Each row of a before or after table is a point. One or more steps were done to the points. Then noise was added and the rows were shuffled. The steps act on columns, c1 being the first. Name the steps. A step turns or swaps two columns, mirrors them in a line or flattens them onto one, adds a multiple of one to another, or multiplies or shifts one. Angles are multiples of 10 degrees, from the lower column toward the higher: turns from -170 to 170, lines from 10 to 170 but not 90. Use the fewest steps. Two steps may share a column if one is a turn and the other turns, adds or multiplies; they go together, in the order done. Otherwise the lowest column goes first.
In the rows, zero is written as 128.

Before (9 x 3):
[[150  95 172]
 [ 68 188 116]
 [ 95 147  59]
 [171 104 113]
 [ 73 140 110]
 [112 106  85]
 [139  54  98]
 [ 86  67  92]
 [170 143 125]]
After (9 x 3):
[[147 120 117]
 [105 106 130]
 [143 142 153]
 [125 115 179]
 [134 171 195]
 [102  75  96]
 [112 150 194]
 [115  62 167]
 [134 181 115]]
Steps: multiply c1 by 0.4; turn c2 and c3 by -140 degrees

Before, 14 rows:
[[181 115  95  96 126 155 152 129]
 [162 163  99 194 138 131 129 133]
 [161 118 150  79 123 144 106  96]
 [147 134  71 119  73 147 140 118]
 [152 153 151 101 213  98 110 100]
 [179 140 139  90  55 134 149 160]
 [132 170 111  79 117 152 132 126]
 [161 194  68 149 123 115 114 137]
 [113 129 136  86 105 114 172 103]
 [107 234  93  98 108 137 108 138]
 [177 159  93  80 201  59  63 113]
 [ 85  82  71 162 117 144 156 134]
 [121 112 121  77 148 144  96 146]
 [133 127  91 110 141 116 115  83]]
After (14 x 8):
[[ 81 124  62 169 157 134 126 121]
 [122 120 114 146 109 123  72 138]
 [100 155   4 102 151 120 129 140]
 [ 52 140  58 123  90 123  49 139]
 [138 131  14 143 185 134 132 110]
 [118 131 150 173 216 118 121 152]
 [100 121 171 149 148 136  78  94]
 [ 68 139 176 138  65 136  98 111]
 [153 171  60 137 136 124  93 135]
 [118 127  53 132 119 141 108  88]
 [153 129 144 189 141 134 135 114]
 [ 95 142  70  77 137 127 170 131]
 [129 140  93 172 138 132 100 120]
 [167 107  12 124 116 129 171 133]]
Steps: turn c1 and c5 by 150 degrees; multiply c2 by 0.4; multiply c3 by 2; mirror c4 and c7 in the line at 70 degrees; flatten c6 and c8 onto the line at 110 degrees

Before:
[[135 161  72 154  56 159 131 161 119 118 130  73]
 [162 130  81 117 129 115 157 157 163 165  55  84]
 [132 113 111 147 106 171 116  92 147  81  44 108]
 [148 194 104 176 153  78 174  72 128 150 104 125]
 [148  91  44 168  88 190  89 118  86 141  95 165]
 [113 109  54 124  83 157  64  82 128 124 153  53]
 [115 102 123 106 164 124 112 152  95 131  76 147]
 [ 70 176 126  58 140 129 164  90  90  99 106 157]
 [135 104 108  83  96 115  82 158 107 165 137 165]]
After, 9 rows:
[[205  91 206  78  87 183  99 156 114 140  92 103]
 [195 103 151 165  94 109 120 188 139 163 136  87]
 [190 114 148 113 106 170  87 115 176  82  44 151]
 [217 136 172 146 129 115 167 122 195 166  53 170]
 [134 178 131 197 140 127 125  71 122 104 107  88]
 [175 109 200 143  82 156  55 150 159 121 154 202]
 [213 196 148  78 157  83 112  54 156 153 103 137]
 [196 155 184 109  60 155 151 146 146 116 137 184]
 [178 101 135 146 167 122 135 157 123 131  73 102]]
Steps: shift c1 by 60; multiply c3 by -1; turn c4 and c12 by 170 degrees; turn c7 and c8 by -50 degrees; shift c9 by 30

Before, 8 rows:
[[145 125  58  82  80  84  69 109 135 102 113 194 105 181  94 130 131 187]
 [154 133 132 110 163 124  79 120  83  79 105 172 142 118  97 142 133  97]
 [133 102 124 117  76  97 210  80 169 125  99 141 140 193 119 130  43  74]
 [144 116 104 122 171 111 187 156 157  98  98 153 151 166 112 133 138  32]
 [153 103 155  71 128 149 170  94 113  88 128 124 111 151 109 107 173 121]
 [187 114 101  41 113 108  59 144 139 160 105 120 122 118 173 139 132 117]
 [155 128 137  92 136 126 169 185 133 159  74 153 133 215 162 180 102  94]
 [182 233 107  81 163 129 151 129  89 161  68 100 133  59 112 135 153 107]]
After, 8 rows:
[[112 134 132 111 100  81  76 122  83 102 140 190 143 118  88 131 159  97]
 [126  99 123 118 226  57 211  83 168 120 133 133 142 194 117 136 159  73]
 [118 112 102 124  97  71 184 156 159 119 143 165 149 165 107 133 167  32]
 [ 90 127 140  92 141  84 168 181 132  71 130 109 131 217 152 109 190  95]
 [ 61 116 102  36 136  69  62 145 139 120 106  95 119 121 149 125 145 117]
 [ 82 232 104  80  90  88 152 129  90 134 118  88 133  61  94 112 187 107]
 [111 103 155  72  92 108 167  93 110 155 100 164 112 151 101 134 117 120]
 [122 127  59  79 159  43  72 109 134  86  89 178 105 182  93 161 127 185]]
Steps: mirror c1 and c15 in the line at 100 degrees; turn c5 and c17 by 130 degrees; turn c11 and c17 by -70 degrees; shift c6 by -40; turn c10 and c12 by -70 degrees; turn c10 and c16 by 140 degrees

Before (13 x 32):
[[131 168 101 117 105 163 102 129 146  85 104 132 124  98 121  91 149 146
  109 148 127 103 137 134 118 119  90 153 140 138 133 158]
 [106  64 164 111 154  72 180 132 139 149  99 118 123 150 123 102 128 117
  186 121 249 133 164 191 207  91 135 116 107 133 100 147]
 [125 124 153 126 153  80 210 125 131 101 159  91 125 136 178 142 111  96
  157  84 159 137 133 108 182  80 163 130  98  85 134 134]
 [125 135 126 131 118 100  81 130 140 132  89 114 144 138 146  75 145 105
  117 129 107  84 109 133 109 140 126 157 164 136 137 153]
 [150 130 132  95 135  98 183 120 153 141 141  57 137 134 177 121  73 119
  183 127 124 172 127  92 162 103 151 133 105 109 149 137]
 [167 151 113  82 158 150  90 114 133 123 123 139 147 118 149 128 161 125
  137 130 139 109 152 158  96 118 128 132 132  87 112 136]
 [137 142 133  79 107 159 111 123 167 124  94  94 120 127 145 115 119 109
   86 139 148  88 133 119 110 117 159 124 162 165 109 119]
 [121 125 109 117 149 148  70 146 113 133 135 102 120 126 117  74 139 109
  102 145 119  60 139 106 121 140 139 136 107 110 180 161]
 [155 143  82  99 153 141 130 133 138 118  98 138 131 135  85  90 142 104
  133 110 156 136  87 114 131 123 125 136 158 102 110 120]
 [137 178 102  86 129 162 130 121 104 154 135 134 122 138 108 118 122 122
  104 104 133  99 123 143 155 144 123 152 174 147 125 135]
 [153 137  91  93  93 162 144  98 139 127 102 115 147 160 154 145 106 122
  118 125 111  70 151 100 137 133 126 145 107 110 103 144]
 [125 125 147 163  87 105 198 135 132 139 157  55 152 111 141 113  83 150
  154  97 110 161 152 100 140  61 160 114 122  80 120 119]
 [129 127 116 111 162 128 105 130 143 127 144  89 144 108 139 110 166 116
  123 144 125  69 120 109 101 151  76 111 140 108 131 145]]
After, 13 rows:
[[131 126 109 105 162 124 103 128 139 127 141  89 145 108  91 143 126 116
  123 133 122  67 114 108 102 157  75 114 141 121 131 144]
 [156 143  93  89 154 143 132 136 138 117 100 138 131 121 122 181 171 104
  133  89 153 140 103 115 133 126 126 135 162 123 109 121]
 [151 131 133  91 137  96 180 116 151 143 140  58 137 134 176 130  72 120
  184 131 125 170 124  88 161 104 154 135 104 127 149 137]
 [122 126 160 143  85 103 198 137 133 135 158  54 150 122 172 111 106 152
  154 109 110 162 102 100 137  63 160 116 119 110 121 120]
 [169 146 116  71 157 148  88 112 133 125 119 142 141 121  92 103 112 122
  137 124 137 108 121 155  97 116 131 133 130 117 113 135]
 [127 123 174 113 154  79 210 124 131 101 164  89 126 136 136 119  79  97
  157  99 162 137 140 105 182  80 163 136  99 112 136 134]
 [139 178 113  93 129 168 127 120 105 155 138 132 119 135 142 135 145 123
  106  94 134  94 118 142 156 144 123 150 175 145 123 137]
 [161 139  99  86  93 158 145  97 140 122 104 113 147 167 145 101  99 121
  120 108 115  70 133 101 138 133 124 142 107 127 105 139]
 [126 135 126 135 115  98  84 128 141 131  89 111 138 134 105 165 114 107
  117 126 105  81  85 133 106 140 125 158 165 131 138 155]
 [128 167  96 123 105 160  97 128 148  80 104 130 124  99 110 132 139 148
  106 130 126 104  92 134 118 121  90 156 141 133 133 160]
 [119 122 104 112 149 149  69 146 114 131 133 100 117 130 119 138 140 110
  101 134 120  59  77 107 117 140 141 137 107 121 182 163]
 [138 144 129  92 110 159 105 125 166 123  94  94 118 133 129 126 108 107
   89 138 150  87 116 117 112 114 158 125 161 146 109 120]
 [103  63 161 112 154  73 182 134 140 151 100 120 122 162 131 105 136 116
  189 141 247 132  92 187 207  93 135 114 107 129  99 146]]
Steps: turn c3 and c20 by 30 degrees; turn c4 and c30 by -20 degrees; multiply c30 by 0.4; add 0.3 times c23 to c14; turn c16 and c23 by 110 degrees; mirror c15 and c17 in the line at 130 degrees
